Rows are points. To make a cloud, some directions were put in groups of two or more. Within a group, all points are equally far from the middle, so they leave a hole (a ring in 2 directions, a hollow ball in 3). The other directions are filled evenly. Then the cloud was stretched, turned, moved and blurred a little. How many holes are there, and how many directions does each take, smallest first?

Cloud (14 x 2):
[[-32 -10]
 [-32   8]
 [ 45  24]
 [ 38  36]
 [ 34 -31]
 [-22 -33]
 [ 35  40]
 [-18 -36]
 [  6  49]
 [-15 -39]
 [-33  -9]
 [ -7  45]
 [ 36  38]
 [-28  22]]
Holes: 1 (2)

Cloud (20 x 3):
[[ -2  -3 -72]
 [ 26  -9  20]
 [-32  30 -40]
 [ -9 -46 -47]
 [-16   2 -69]
 [ 40 -33 -38]
 [ 44   3   3]
 [ 30 -41  -5]
 [ -8  31  13]
 [ -4  45 -10]
 [  2  45 -35]
 [ 22 -39   6]
 [ 31  27   4]
 [ 19  44 -24]
 [ 42  -4 -55]
 [ 12   0  26]
 [-25 -38 -47]
 [-21  -9  23]
 [ 13 -48  -4]
 [-48  -9 -33]]
Holes: 1 (3)

Cloud (31 x 4):
[[-38 -34   6  49]
 [  9  29  33  39]
 [ 41 -12 -38   6]
 [  2 -42 -21  52]
 [-38  10 -33 -34]
 [ 23  -7  55  12]
 [ 24 -31  27 -36]
 [ 44   7 -32  -2]
 [ 39   5   1  44]
 [  9 -49  17  48]
 [-39  -3 -40 -29]
 [ 38 -17 -21  41]
 [-49  -4  36  25]
 [ 43  -4 -29  24]
 [-49  -3  18 -38]
 [-49 -37  31  17]
 [-11 -38 -48 -20]
 [-30  25 -12  43]
 [ 25 -33  42  30]
 [ 40  24 -28   0]
 [ 23 -39  20  47]
 [ 40   4 -25 -27]
 [ 24   1  27 -45]
 [  3  43 -12  32]
 [ 19  28  20  43]
 [-19  39 -35  11]
 [ 40 -11  -5  46]
 [ 23  35  -2  38]
 [-31 -22 -28  48]
 [ 11 -44 -23 -36]
 [-49 -22  -2 -41]]
Holes: 2 (2, 2)

Cloud (72 x 8):
[[-12  48 -22 -30  16  46 -34 -23]
 [ -7  47 -34 -19   0  46 -41 -20]
 [ -5  56  56   3 -14 -30  26   5]
 [-49   9  76  -3   4  15  15  -9]
 [ 29  35 -16 -35  27  -5 -59   6]
 [-33  42  -7  -9  24  52 -30 -20]
 [ -9  28  37 -62 -49   8 -43 -24]
 [-12 -27  58  25  15  -4 -56  -2]
 [ 54  22 -12  28 -18  -4 -52 -11]
 [-23  27  50 -47 -47  40 -16  16]
 [-42  -3 -14  -8 -52 -37 -29  44]
 [-43  34  26 -38 -51   7  35  -3]
 [-11 -32  -5  59 -24 -30 -42   0]
 [ 31  56  21  -6  30  14  17  19]
 [  1 -31 -29 -23 -19 -68  23  -9]
 [ -6 -26   8  42  -9  20  32 -27]
 [-23  -6 -20  71  -6 -31  -9  30]
 [ 41  26  13 -21  39 -27  18  27]
 [ -5 -36 -47  -1 -14  26  26  -5]
 [-19  33 -17  32 -33  18 -65  -3]
 [-48  18  74  -2  -4 -31 -32 -12]
 [-57  15 -24 -23 -38  21  29   7]
 [ 11 -11   7 -31  49  -1 -24 -59]
 [-34 -22 -34 -22 -11  -6  -1  64]
 [-18  47 -30 -11 -44   3  36 -17]
 [-50  44  32 -13  41 -30  -2 -12]
 [  0 -36   6 -54   4  -2  39   8]
 [ 32  11  -6 -10  47  20  23 -18]
 [ 10 -30  45  17 -16 -13 -11  65]
 [ 17  24 -41  14 -17 -25  37 -33]
 [-30 -14  58  -6  -6   3  37  37]
 [ 35 -22 -22 -21  38  19 -37   7]
 [  6  47  40 -21 -49  11  35   6]
 [ 19 -41 -42 -17 -35 -28   1  38]
 [ 48 -10  11  30 -21  -8 -49 -26]
 [-48 -18 -42  26 -10 -27 -49  -3]
 [ 15 -20  59  -9  19 -62  -7 -26]
 [ -8 -36  -2 -38  19 -24  41  22]
 [ 38  20 -64 -15 -22 -11 -10  19]
 [ -8 -56  -5 -30 -41  -7 -42  -7]
 [-53  32 -30 -12  13 -47 -25   0]
 [ -4 -35 -19 -32 -23 -49 -18 -55]
 [-41   1 -46  11 -38  -4  14  48]
 [  7  48 -46  12 -48   7 -16  32]
 [  5  29 -39 -21 -40 -20 -55 -27]
 [-46  43 -28 -39  -4   5  18 -37]
 [-39 -26  -4   8 -47 -17  42  25]
 [ 46   8  33  -2 -35  34  13 -25]
 [  6  44  19  -6 -66  30  -5  34]
 [ 25 -24  21  15  38  15 -47 -32]
 [  3  34  18 -25 -72  21 -36  23]
 [ 20  -6  64  -8  -3 -53   1 -45]
 [ 11  -7  37 -10  54 -29   6 -51]
 [ 18  38  43 -40 -45   5 -37  36]
 [  4  39   5 -60 -36   0   9  41]
 [-39 -39  -3 -26  37   8 -25 -38]
 [ 14  47 -17 -14  20  45 -25 -37]
 [ -1 -36 -40 -19 -12  26  17 -32]
 [ 43  -1 -59   0  15 -21 -24  20]
 [ 41  18 -55 -23   5  14 -26  10]
 [-41  15 -42 -14 -30  46  -4  22]
 [-33  40  49 -56  13 -18 -21 -41]
 [-37 -28 -53  22  -2 -39  19  19]
 [ 18  29  34 -49  28  -7 -57 -31]
 [ -2 -23  29  35  25  21  15 -39]
 [  1  16  39 -64  22 -22 -10 -57]
 [ 31  21 -41 -11 -21  30 -39 -37]
 [ 20 -27  47  -7  37  21 -33 -27]
 [ -9  45  32  17 -36  58 -15   0]
 [ 11  45 -19 -20  35  23  18 -32]
 [-15  45 -37 -16 -49  25  21  12]
 [-35  21  42 -20 -36  -1  29  48]]
Holes: 3 (2, 3, 3)

Cloud (87 x 9):
[[-12  41  49  43 -14 -21 -11  20  36]
 [-25  -5   0 -18 -35  24 -27  31   3]
 [-56  -1  14   8  56 -11  25 -37  55]
 [ 17  -4  24  36  -9 -57  -8  70  50]
 [-21   3 -73  16  20   5  17 -20  16]
 [-13  33 -30  12 -30  12  47 -33  58]
 [ 51  19   9   7  20  -5   5  59  36]
 [ 31  11   6 -16  -2  45  35 -25  40]
 [  0  17  19 -46  18  41 -42  49  27]
 [-15  25 -24  51  12  15  27  40  13]
 [ 19  59 -17 -26  34 -30   5  11  20]
 [ 21 -15 -31  37 -50 -20  16  57 -16]
 [-43 -55  14 -45  17   8  13 -13  16]
 [-41 -46  27 -44  15 -10  28 -26  -6]
 [ -2  -8 -47 -13  25 -57  -9 -42 -46]
 [ -5   7  -4 -55  58  -6   9  10  46]
 [-52 -35  -7 -13 -19 -15   6 -18  19]
 [-61 -31  21 -24  48  21  39  20   8]
 [-13 -36 -40 -12  42 -17  43  -8 -46]
 [-71  -1 -36 -16  11   7  15  23  -8]
 [-44  -6 -21 -36  24 -59  38  15 -34]
 [ 39  20  30 -28  23  -1 -11 -15 -53]
 [-51  62   1 -30   4 -37  69   6  23]
 [ -2 -30  35  59  16   2   2 -10 -20]
 [-14 -32  18  69 -18 -18  -4 -13  31]
 [ 39  47   1  35  -3 -15  17 -20 -38]
 [-47  18  14 -25  52 -30  44 -26   0]
 [ 18 -34  37  48   9 -36  40  25  25]
 [-55  42 -11 -28 -53  -8  40  28  37]
 [ -6  10  26 -38  61  23 -16 -20 -45]
 [-62 -32  41   7  26  -8   6 -65  32]
 [-14 -30  44 -25  36  34 -19   5 -30]
 [ -6  16 -24 -49  -3 -19 -44   7  37]
 [ 56 -10 -19  -5 -18 -28  -4   0  15]
 [ -4   4  22  54  41 -52  27 -35  18]
 [ -7  -5  26 -19   8  63  40 -26 -11]
 [-33  24 -30 -29  60 -27   9  15 -43]
 [ -4   2  16  69  40 -18  16   8  -2]
 [-42  10 -46 -43 -37 -16 -15  27  -7]
 [-44  23   9 -20  23  23  66  -1 -46]
 [-16 -43  18  21  -7 -55  31   6   0]
 [ -4  24  26  46   1 -17  23 -18 -49]
 [  1  48 -14 -21  53  -1  13  36 -38]
 [ 29 -38  -3 -22   4 -16 -19  73  47]
 [-21 -34  -4 -45  31  11 -36  14  15]
 [-33 -24  44  29 -34  24  36  18  15]
 [ 10  -6  36 -46   5  21  38 -55  -9]
 [ 18  37  36  31 -33   4  -5 -14  57]
 [  8  10  12  20 -40 -14  14  -1 -54]
 [-32 -19   1 -28  -9 -30  41 -12 -50]
 [-22 -33   5 -32  44 -46  -3   3   3]
 [ -5  42 -25  24  42  12  76 -17  18]
 [ -5  31 -11  54  56 -13 -44 -11 -22]
 [ 23  18   3  39 -49 -33  14  -1 -29]
 [ 40  -3  10  23   3 -26  28   4 -40]
 [ 14   7  -4  68 -21 -53  22  53  -5]
 [  6  44  10  22   8 -59  63  53   2]
 [-13  28  -6 -43  59  22   1   7 -25]
 [ 21  19   5  -1 -14 -40 -23 -39  64]
 [-59 -16 -26 -49  26   2  49 -34   4]
 [-46  23  62  17  40 -15  10 -19  25]
 [-28  33  31 -46  38  40  69  -6  22]
 [-48  -1   1  41 -58 -31  16  21  -9]
 [-56 -31  22 -53   8  31  38  23 -11]
 [ 36 -53  11   6  12 -40  -6  34   6]
 [ 38  54 -19  26  14 -19  31 -23   4]
 [-16  34  19 -57  65   2  19  27  25]
 [ 11 -25  35  34 -40   6 -31  -8  30]
 [  2 -20 -28 -50   1  28  -7  40 -37]
 [-48   4  44  22  63   3  15 -32  23]
 [-67   9  35 -22   9  20  39 -48 -10]
 [ -8  -8  21 -39 -40   9 -44 -11  21]
 [ -2 -21  25 -26 -36 -53  17  33  64]
 [-31 -29 -30  -5 -44 -31  47 -26 -15]
 [-15  -8   0  10  77  -5  54  -8   9]
 [-73   5  17   6  44 -28  54  10  -5]
 [ -8   8 -21 -12  46  46  52 -28  33]
 [ 18  21 -27 -36  56  11 -39 -16  17]
 [ 34  -9  -2 -28  30  25   0  67 -22]
 [ -2  67  10 -13   7 -36  53  26  18]
 [ -6 -38 -17 -25 -20 -33 -38   8 -19]
 [-26  23  18  36  23   4  62  25 -39]
 [ 60  -6  12 -29  16  15  21  -6  13]
 [ 20  23   0  -8  32 -32  69  41 -14]
 [ 20 -23 -35 -11   1   5  56   6  31]
 [  2  -1   0 -47 -35 -24 -39 -24   3]
 [ 14  -1 -19 -36  55  11  29  12  25]]
Holes: 1 (6)

Cloud (88 x 9):
[[-39  10  -8  21 -20 -55  43  40 -12]
 [-32  55 -28  22 -20 -32   6  51  25]
 [ -2  29 -44  -8 -35 -13 -17  18 -73]
 [  3 -28  -7  27 -10 -23   4  72  24]
 [ 10 -48  32   2   6  21 -49  11 -21]
 [ 29 -19  22   5 -48 -21  25  36  64]
 [ 63 -50   0  21 -17   1  37  39 -23]
 [ 59 -15   9  53  12  11  11  30   7]
 [ -1  33  16  13  16  26  14  77   7]
 [ 32 -18   8 -20  52  -9  18  72  22]
 [ -3  29 -17  34 -77 -31   6  17  38]
 [-13  23 -13 -34   6  48  31  41 -27]
 [ 61 -10 -18  -3 -26  -2 -28 -17 -21]
 [ 35   8 -12 -20 -37  34  -8  17 -15]
 [ 40   4  46  54   5 -39  17  16 -20]
 [ 47  -7 -47  -4  -7 -17  42  63 -22]
 [ 35 -56  29 -29  43  -6 -20 -23 -43]
 [-43 -23 -11  41  19  35  -2  35  43]
 [ 23 -41  38  20  44  40 -41 -43  -7]
 [ 62  -5  43   6  31 -38 -30 -13 -20]
 [-16 -44  33   9  -5  -8 -12 -19  27]
 [ 61  36  12  12  18  14  18   9  32]
 [ 17  46 -28 -18  -6 -10 -13 -20  27]
 [-10 -10 -16  18 -26  -8 -38  77  12]
 [-27  24  23 -18  17  -9 -12  35  19]
 [-25 -25  27   7 -13 -22   4  52  21]
 [ 16  39  39 -33 -17 -67  -1  10  46]
 [ -5  -5  50 -27 -16  25 -42 -30  16]
 [ 30   7 -26 -32 -17  26 -40 -33   8]
 [ -2  19 -59 -18 -18 -14 -16 -62   6]
 [ 17   5 -76   3 -30  -7 -41  42 -29]
 [-46   3  -1 -33   8  22 -25   8 -38]
 [ -4 -31 -28 -16 -16  31 -70  33  19]
 [ 43   3 -43  -7 -23   0 -56  17 -62]
 [ 25   6  10 -23 -11 -39 -16  83   1]
 [ 35  35 -29   7  -5   3  -5  83 -16]
 [-25  23   1  13  24 -18 -40  39  -5]
 [ 46 -20  -6  18 -31  31 -10 -19  45]
 [-30  21 -14  26  22  21   5  34  98]
 [ 60  27 -16 -30   4 -25  32  91 -17]
 [ -6 -58 -17 -12 -58 -51  36 -19  -5]
 [ -3   3  41   2  25   0  -9 -12 -35]
 [-44  -4 -52  15  12   8  29  25 -11]
 [ 65  10  -9 -19  10 -38  12  42   3]
 [ 46 -31 -13  15  36 -13 -47 -31  -4]
 [ -3  19 -55  -2 -38  41 -13  44 -20]
 [-39  -3 -48 -13  22  10  43  -2  30]
 [  5 -32  34 -13   4 -47  -5  -4 -90]
 [ -5 -25 -53  11  -4 -59  56   6  35]
 [  1   2   8  38  11 -17  10   6  83]
 [ 11 -13 -52 -52 -12  17 -15  25  24]
 [-18 -22  -9 -30 -26 -20   9 -77  -5]
 [ 15  -8  40  38 -54 -27  -5   2  13]
 [ -9 -52 -15  -2  19 -25  -8 -34  12]
 [-44  -7  -5 -65  18  10  14 -22  17]
 [ 27 -11  10  -4  10 -64 -25  16  18]
 [ 28   6 -73 -11  -3 -36 -20 -19   8]
 [-46  -2 -28 -24 -18  27   9   8 -12]
 [ 24 -28  38  28  41   8  27 -16  41]
 [ 20 -57 -36 -29 -22   7  -5 -57  23]
 [ 47   9   3  50  46 -39 -10  29 -11]
 [-16  19   2  43 -43  21  36  23   9]
 [ 26 -41 -48 -16 -26  15 -31 -31  16]
 [ 45  56 -35 -45  34 -31  18  77   2]
 [ 37 -47 -30   2  -2 -21 -12 -37  17]
 [-44  11  26 -37 -28 -18 -33  10  15]
 [-20 -35  -2 -16  22 -37 -20  -4 -49]
 [ 31 -29   4 -15  41 -41  33 -43 -15]
 [-11  16  29 -35  24 -19 -18 -18 -60]
 [ 48 -39  -5 -44 -44 -24  28 -13  11]
 [ 15  -4  37 -25  44 -18  39 -16 -48]
 [ 31   7  43   3 -32   9 -28  29 -43]
 [ 49   6 -43  -2  47 -17   6  75  -8]
 [-18 -47  11 -33  10 -10 -30  30  40]
 [  6  12 -18  -9 -45   7  17  87  49]
 [-36 -40 -71 -24  13  -6 -22 -24   3]
 [-10 -15   6  51  26  17  -9  42 -22]
 [  3 -16 -58 -41  11 -48  22  52  11]
 [  3 -39  15  22 -10 -32  23  59  13]
 [-19   6  -8 -48 -24 -47  32 -26  -4]
 [-23  31 -33 -22  -8 -29  32   4  -2]
 [ 32   7  11 -45 -24   3 -33  60 -26]
 [ 28   9  -4   6  10 -39  80 -21 -24]
 [-15 -20  24  -4  54  49 -42  27 -19]
 [-54  26 -50  -2 -26  -2 -24  18 -22]
 [ 41 -60  32 -11  -9 -24  45  44 -42]
 [-24   5  -6  28 -34  20   6  61  67]
 [  1 -11  22  46  33  52 -18  -5 -18]]
Holes: 1 (3)

Cloud (97 x 9):
[[ -3  17  19 -21 -27  18 -35  47 -35]
 [  5 -51  15  -3  22  13  31  54  -5]
 [-18   7  15  -7  35   5  72 -46 -31]
 [ 15   0  29  43   5  45 -41  21  11]
 [ 14 -35   6  22 -24 -31 -15  36 -54]
 [ 48 -19 -14  -4 -47 -36   2  41 -23]
 [-34  33 -12   6 -48   4  21 -15 -55]
 [-23  10  25 -25   8  22 -28  59  15]
 [ 17  40  -6  -2 -56  40  57  20  -7]
 [-16  50  21  25   5  20  56 -56 -27]
 [  4  18  31 -45  -4   6  68 -29  39]
 [ -3  25  48  24 -37 -27 -23 -26  16]
 [ 15   4 -55  23  26  31  40 -42 -20]
 [ 66 -13 -35 -12 -37 -17  44   2   2]
 [  7 -12 -27  13  42 -26  -8  14  49]
 [ 16 -27   5  65 -13   0  73 -19  16]
 [-10 -49  29  24  13  19  42  29 -42]
 [ -4  56  41  -4  24   6  70  -1 -19]
 [ -6  12  62   1 -36  -9  58   2 -27]
 [ 48 -18  26  -9  29 -30  60  21   6]
 [-11  65 -27  12   9  52  47 -25  22]
 [-46 -20  18 -32  20 -27 -26 -28 -11]
 [ -1  33 -30 -33 -20 -19  15  67  45]
 [ 29 -25   5  39 -50  -8  37 -56   8]
 [  0  38  35   9  24 -29 -33  11 -18]
 [ 14   7 -56   6 -26  -5   8  70   4]
 [ 37  16   9  67 -10  -1  22  25  45]
 [ -1  43  -2  51 -30   8  48  17  56]
 [ 31   5  42  17 -58   4   7  29  53]
 [-14  41  -8 -33  14  56  47  10  33]
 [-31  15  52   2   7  -7 -33 -26  27]
 [-22 -28   3  40 -32  56   5 -33 -27]
 [  8   1  23  26 -47 -10  63 -43 -33]
 [  2  30  36  27 -29  22 -30 -43  -1]
 [ 26  13 -40  40  25  14  77  23  -4]
 [ 21  59 -27  31  38  45  41  -7 -10]
 [-49  34   4  34   1  -3  48  20  46]
 [ 77 -21  43  -5   4 -12  20 -12  -2]
 [ 12 -14   6  41  -5 -66  50 -22   2]
 [-19 -24 -55  32 -24 -16 -19  21 -25]
 [ 14   7  39 -17  -7  66   6   4  48]
 [ 54 -19  15 -35 -19 -40  -7  33 -11]
 [ 27  30  16  55  23  14  29   9  58]
 [-11   6  35  12   9 -43  30 -67  25]
 [-42  37 -34 -32 -42 -19  36  44  12]
 [ 19 -54  17   2 -15  36 -24 -43 -19]
 [ -5  25 -29 -17 -22  27  58 -56  30]
 [ 11  -7 -24  52  13  16 -15 -35 -51]
 [-18  16  30 -27  10   3  -6  69   3]
 [-12  10 -39 -26  -1   6  78 -30 -19]
 [ -5  46   6 -51   5 -13  55 -45  12]
 [ 40 -41  -3 -34 -36  -5  38 -32  13]
 [ 12 -48  -7  10 -14  29 -51   0 -42]
 [  4 -19   4 -45  16  -5  14 -62  -1]
 [ 54  22  33  10  44   7  32 -18 -36]
 [-33  -1 -31  -5 -11 -62  57   6  25]
 [-54  -3  25 -42 -13 -22 -19  31  32]
 [-64  -2  41  22   7  19  11  20  -1]
 [ 27  22  12  -7 -26  59   1  25 -38]
 [  3 -22  -6  49  20 -19  34 -38  45]
 [  6 -45   2 -23 -32  -7 -40 -35 -31]
 [ 61 -16   7 -24  20 -17   2  -9  57]
 [ -8  21  54 -24   3 -45  32 -46  14]
 [-32  34  23  41 -29 -30   9  29  18]
 [ 12  16  -2   3 -60  35 -19 -13  61]
 [ 42 -22 -29 -29   8  15  66  16   8]
 [ 39 -22 -16 -46  10 -39 -24 -20   9]
 [-13   2  36 -25 -23  65  35  21   8]
 [ 29 -49 -21  25 -31  62  26   6 -12]
 [ 15 -53 -11 -33 -27 -41 -35  -2  20]
 [-34 -43  24  14 -38  47 -25 -11   8]
 [  8 -39  29  31 -19  51  32 -40 -33]
 [  0  31  30  17  46  53   2  10   0]
 [-37   5  33   6 -31  41 -33  -7 -29]
 [ 16  53 -30 -22 -32  33  61  26   6]
 [-10  -3 -63  33   5 -16   7  41 -10]
 [  3 -20 -31  60 -11 -31   6  30   6]
 [  0 -69  14  41 -30   5 -14  31  10]
 [ 26 -17 -34 -25   6  25 -57   9  20]
 [-44 -34 -16 -37 -23  14  39  40   5]
 [-17  75 -37 -31 -10 -18  24   8 -20]
 [ 26  15  44  52 -10  35  -2   1  48]
 [-28 -28 -44  -7  29   6 -10 -12  29]
 [-12  53  28  11  23  27  77 -34  -5]
 [  2  -7  -9  30  36 -59 -10   7   6]
 [ -2  11  -5 -33   0  46 -48  34  16]
 [ 23 -23  25  37  34  -9 -37   3  24]
 [-12  65 -13 -47  15 -37 -11 -12  12]
 [-23 -59  25  12 -16 -22 -11  38 -34]
 [-42  30 -29   1 -46   2 -22 -28 -24]
 [  2   7 -61 -17  29  23 -24  24  -1]
 [ -3 -46   2  45 -56  33  22 -16  30]
 [ 58  52 -23   6 -39 -24  25  -9   9]
 [-35  28 -14  14   6 -30   5 -71  -7]
 [  1  58  -9  35   8   2  47  41 -30]
 [ 32  16 -49  36  36  43  44 -13  10]
 [ 30  46 -35 -27 -18  22 -30 -24  19]]
Holes: 3 (2, 3, 4)
